Rows are points. Each copy is the shape, with its points in the same order, turned, moved and blurred by noise. Say if it was mirrored as well.
(in the rows, 128 means zero)

Shape (6 x 2)
[[ 98 154]
 [ 65 123]
 [ 81 156]
 [214 156]
 [200 125]
 [128 136]]
Copy 1 (6 x 2)
[[ 99 149]
 [ 65 120]
 [ 84 153]
 [215 138]
 [198 119]
 [131 127]]
Copy 1 is: only turned
Copy 2 (6 x 2)
[[102 122]
 [ 82  81]
 [ 87 118]
 [209 163]
 [207 129]
 [135 115]]
Copy 2 is: only turned
Copy 3 (6 x 2)
[[106 166]
 [ 75 129]
 [ 90 163]
 [223 170]
 [209 140]
 [137 145]]
Copy 3 is: only turned

Shape (9 x 3)
[[150 112  77]
 [200  91 205]
 [121  90 165]
 [122  86  88]
 [117 110  96]
 [115  99 109]
 [127  87 122]
 [116  98  99]
 [228 205 164]]
Copy 1 (9 x 3)
[[122  84 158]
 [183 135  42]
 [106 138  83]
 [ 90  77 136]
 [ 96 103 147]
 [ 93 109 134]
 [102 103 111]
 [ 92 101 139]
 [247 170 144]]
Copy 1 is: mirrored
Copy 2 (9 x 3)
[[ 79  99  75]
 [ 46 190 172]
 [ 90 112 167]
 [ 75  71 103]
 [103  85 102]
 [ 94  83 120]
 [ 81  90 127]
 [ 92  80 107]
 [120 241  89]]
Copy 2 is: mirrored
Copy 3 (9 x 3)
[[ 83 186 164]
 [211 141 157]
 [135 104 164]
 [ 77 152 189]
 [ 77 149 157]
 [ 84 136 172]
 [103 137 178]
 [ 76 143 169]
 [176 217  60]]
Copy 3 is: mirrored

Shape (8 x 4)
[[167  99 152 151]
 [195  92 122 139]
 [203 141 147 162]
 [116 142 190 133]
 [217 122 123 112]
 [ 56 151  57  85]
 [171 144 112  98]
 [ 91 197 170 160]]
Copy 1 (8 x 4)
[[158 130 168 165]
 [184 126 141 183]
 [174 171 160 191]
 [132 147 176 103]
 [211 159 117 166]
 [ 89 149  29  86]
 [179 168 101 135]
 [ 87 203 186 103]]
Copy 1 is: only turned
Copy 2 (8 x 4)
[[ 93 106 138 138]
 [ 86  76 128 111]
 [ 63 125 107 109]
 [126 177 157 136]
 [ 77  89 127  67]
 [249 117  98  91]
 [126 108 120  67]
 [147 216 104 136]]
Copy 2 is: mirrored
Copy 3 (8 x 4)
[[120 114 152  73]
 [160 124 122  58]
 [137 174 148  75]
 [111 100 199 121]
 [198 154 130  82]
 [124  83  84 211]
 [184 137 130 117]
 [ 69 157 197 157]]
Copy 3 is: mirrored

Shape (12 x 6)
[[114 152 129 111 141 105]
 [135 130 214 134 110  89]
 [127 111 114 159 135 167]
 [121 114 112 132 113 123]
 [129 131 112 153 115 111]
 [137 126 116 129 174 120]
 [126 160 115 154 107 249]
 [137 121 138 149 116  86]
 [130 118 170  41 135 119]
 [131 119 105 150 135 107]
 [ 87 127 113  74 107 139]
 [ 64 127 113 146 139 130]]
Copy 1 (12 x 6)
[[146 154 132 135 156 132]
 [117 120 211 161 182 142]
 [140 100 115 143 111 179]
 [152 117 137 136 115 134]
 [151 131 139 163 115 137]
 [160 121 100 155 162 146]
 [ 66 118  88 117  76 218]
 [156 123 164 171 136 125]
 [115 112 146  86 199 102]
 [167 123 127 163 123 137]
 [138 140 130  73 126 123]
 [179 151 136 115 120 177]]
Copy 1 is: mirrored
Copy 2 (12 x 6)
[[124 162 114 140 143 100]
 [121 185 189  76 139 102]
 [123 121 100  95 127 157]
 [110 130 112 113 115 108]
 [124 150 101  97 111 105]
 [136 143  93 102 176 111]
 [163 112 106 146  94 231]
 [130 162 124  84 124  94]
 [124 110 183 139 188  89]
 [125 142  84  97 127 102]
 [ 94 121 135 175 128 103]
 [ 73 156  89 129 133 134]]
Copy 2 is: mirrored
Copy 3 (12 x 6)
[[ 95 141 130 121 123 103]
 [124 113 206 167 112  90]
 [136 120  98 162 131 158]
 [124 103 111 129 112 121]
 [116 108 108 155 112 108]
 [123 143 112 135 164 115]
 [140 167  79 187  85 221]
 [119 100 131 153 119  91]
 [146 158 184  70 118 122]
 [117 106  95 152 131 103]
 [105 130 121  80  90 151]
 [ 68 106 109 136 133 153]]
Copy 3 is: only turned
